Each row is a point. A path goes straight from each point to the next, and from the last back to the first. The post is the endless flat space through its rows: a point in 2 columns, a line in 3, a plane in 4, and so on, so that a path can go around it. How many times does the path go around the post? Going back the other way cancels.
In the rows, zero is written as 128.

Post (2 x 3)
[[157 178  95]
 [ 84 113 154]]
Path (17 x 3)
[[ 71 128  39]
 [117 110 118]
 [151 137 179]
 [195 139  79]
 [119 116  94]
 [148 132 113]
 [156 161 137]
 [114 192 216]
 [ 51 154 108]
 [100 168  64]
 [147 229 126]
 [108 135 173]
 [143 121 111]
 [117 106 105]
 [206 147 156]
 [ 86 183 236]
 [ 57 158 171]]
Times around: 1

Post (7 x 8)
[[124 177  96 163 218 149 122  91]
 [ 90 121 162  60  83 186 121 154]
 [148  97 158 184 195 153 161 105]
 [ 81 168 122 121 144  70 194  94]
 [147 119 188  69 116 170  34 128]
 [142 115 154 130  71 147 116  95]
 [ 95 144 108 155  88  65 156 140]]
Path (20 x 8)
[[ 67 172  81 118  81 140 163 211]
 [141 193 180 183 128 148 120  39]
 [ 29 124 133 119 118 159 120 182]
 [117 122 107 156 120 127 145  74]
 [121  49 166  99 185 101 128 123]
 [111 147 153  86 154 123 168 114]
 [ 68 159 187  50 175 202 198 171]
 [103 149 148 140  46 102 190  31]
 [ 96 102 130 131  67 152 117 118]
 [140  74 104 130 106 122 129 125]
 [112 185  95 153 171  89 180 109]
 [115 227  80 217 178 165 156 119]
 [ 67 118 167 202 122 195 202 157]
 [ 47  91  94 187 229 144 221 151]
 [116  92  98  72  99 172 177  89]
 [163 156 138 123 120 154 121 157]
 [154 137 155 181  43 161 119 134]
 [ 59 124 169 127  29  87  99 178]
 [115 154  73 149  85 153 144  53]
 [140 138 176  80 239  67 101  92]]
Times around: 4

Post (11 x 12)
[[126 141 130 120 140 147 172 109 169 111  92 153]
 [ 88 114  42 118 132 171 160 143 170  97 129 130]
 [205 106 191 181 112  30 118  56 134 203 155 117]
 [ 97  94  97 151 107 191 143  84 155  86 125 118]
 [207 158 204 172  56  47 110 105 111 180 183 119]
 [ 73 125 110 126 126  90 144  41 149 101  75 133]
 [ 63 113 132 136 135 148 142 147 139 133 149 111]
 [ 84  94 105 130 115 153 158 193 147 101 101  81]
 [ 95 153 107 185 170 124  80  62 152 129  39 151]
 [107 142 125 135 140 140 142 149 177  95 138  55]
 [151 118 102  92 120 176 146 155 107 138 141  75]]
Path (24 x 12)
[[159 177 129 155  96  82 189  94 125 101 177  88]
 [151 125 120 119 135 142 172 154 118  87 168  93]
 [117  94  70  72 227  91 124 141 168 128  89  68]
 [118 174 148  77 151 142  97 102 173 137  76  91]
 [153 108  44 150 170 128  93 149 191 144  37 120]
 [161 109 147 127 109  66  98 138 163 159 135  80]
 [123 126 173  87  78 140 157  67 166 143 129  72]
 [104 150 129 203  40 127 165 119 162 113 168 116]
 [131 122 112 152 169  89 172 144 128 173 123 137]
 [ 89 101  81 130 150 219 156 158 147  86  71 153]
 [121  69 146 184 164 152  59  77 137 124 102  66]
 [104  54  46  78 120 117  92 120 113 137  76 122]
 [102  81 146 119 166  72 122 110 168 219 170  58]
 [174 161 129 154  84 138 147 109 160 141 148 118]
 [ 89  69 110 153 110 102 149 157 103 144 110  76]
 [ 91  94 145 195 142  88  86 159 107 149  69  84]
 [171 164 122 125 142 114 100 156 154 103 134 164]
 [ 50  97 116  91 151 119 131 109 205 123 160 132]
 [117 146 152  73 120 106 136  93 149  96  80 103]
 [115 127  98 124 156 139 108 137 137 153  68 105]
 [133 123 169 170  88 114 146 131 143 146  97 116]
 [112 137  88 203 117 249 158  88 127  82  25 117]
 [ 34  51 157 188  78  92 176 179 144 155 202  36]
 [ 63 117 119 240 171 170 121 112 204 132  92  81]]
Times around: 3
